Each row is a point. Examples show where two turns around zero, p and q, send a point. Where does a point land after both, in the order given? Backwards means that the second turn is done in reverse. Each puzzle has new turns, and all numbers are rounded.

Turn p:
[ -7 -77  -5] => [-69 -32 -13]
[-30  30  33] => [23  3 49]
[  4  28 -12] => [22 21 -5]
[-13 -32 -16] => [-38   1  -5]
[69 38 -8] => [ 60  -4 -52]
[-22  13   8] => [ 4 10 25]
Turn q:
[-12  29  16] => [13 24 22]
[-27  33  -2] => [ 1 41 11]
[58 30 33] => [ 69 -22  13]
[-18 -78 -11] => [-66 -44 -12]
[ -7  29 -16] => [11 31 -9]
[  7 -43 -20] => [-27 -30 -26]
Where do these land?
p, then q backwards: [-1 37 -7] => [ 5 37  2]
p, then q: [-20  23   0] => [25  2 17]
q, then p: [ 44 -41 -50] => [-57  32 -42]
p, then q: [ 31 -19   7] => [-23 -13 -26]
q, then p backwards: [-53   0  50] => [-71  -3  17]

Turn p:
[ 41 -18  54] => [  2 -11  69]
[-34  20   8] => [-35  12 -16]
[-26 -19  34] => [-37 -25  13]
[ -5  -6 -28] => [ 14  -6 -25]
[ 24  23 -68] => [ 56  30 -41]
Turn q:
[-11 -17 -49] => [-11 -51  -8]
[ -6  19 -53] => [-25 -34 -37]
[-8  1 62] => [ 5 51 35]
[25 -3 40] => [31 34 10]
Where do these land?
q, then p: [23 35 38] => [  9  55 -12]
p, then q backwards: [ 22  43 -21] => [28 20 40]
p, then q backwards: [-50  -4  14] => [-31  27 -31]
p, then q: [10 29 11] => [-16  26 -12]
q, then p: [  4 -50 -56] => [ 23 -69  20]
q, then p: [ -8 -52  14] => [-10 -15  52]

Turn p:
[ 14 -41  14 -17] => [-31 -32  15  12]
[ -4 -22 -18 -46] => [-43  16  18  23]
[ 25  20 -22 -15] => [ -5  17 -29  24]
[28 66 33 63] => [ 63 -17 -66 -39]
[-20  18  18  -1] => [  1  11  -2 -30]
[-23 -37  21  58] => [ 40 -43  42 -20]
[-21  -4 -46 -43] => [-26  49  22  30]
Turn q:
[ 16  -9 -54   7] => [-3 43 22 31]
[  1 -18  10 -55] => [ 25 -20  43 -23]
[-26  42  -5  13] => [-11  26 -33 -28]
[ 7 49 53 37] => [-50 -30 -52 -22]
[  3 -64  -4  -1] => [ 39 -19  19  44]
Where do these land?
p, then q: [-44 -15  17 -14] => [ 12 -30   0 -40]
p, then q backwards: [-37  35  -2  57] => [-61 -14 -14 -41]
p, then q: [-33  10  20  41] => [-15 -28  46 -11]
q, then p: [ 11   7  30 -27] => [-34 -13  22  -4]
q, then p: [ 52 -36 -17 -22] => [ 14 -47   5 -49]
q, then p: [ 50  -1 -47 -36] => [  1 -14 -15 -75]

Turn p:
[-57   7 -19  62] => [-62  -4  45  40]
[ 15  10 -18  37] => [ 3  4 45  2]
[  7  13  37 -37] => [  2  13 -40 -34]
[ 43  -4 -17 -69] => [ 69  17 -43  -4]
[ -8 -26  16   8] => [-11 -30  -5  -3]
Turn q:
[ -8  -3 -21  19] => [ -4 -20 -14  16]
[ 45 -26  30 -72] => [-18  34  22 -82]
[  6  22 -32  40] => [ 18 -17 -42  28]
[  8  37 -53 -22] => [-27  27 -56   9]
[-11   9  37  13] => [26  8 29 12]
[-40 -40  38  23] => [  5 -34  61  17]
Where do these land?
p, then q: [56 28 23 -6] => [ -9  52  -8 -40]
q, then p: [ 35   9  10 -51] => [  6  52 -35   2]
p, then q backwards: [-36 -20 -38  45] => [-69 -15   2  14]
q, then p: [ 5 -7  7  3] => [ 6 -4 -7 -6]
q, then p: [-44 -27 -45  38] => [-25 -62  25  33]
p, then q: [-16 -31  56 -40] => [-68 -25 -26  -5]
p, then q: [  0  48 -14  11] => [22 40  3 23]
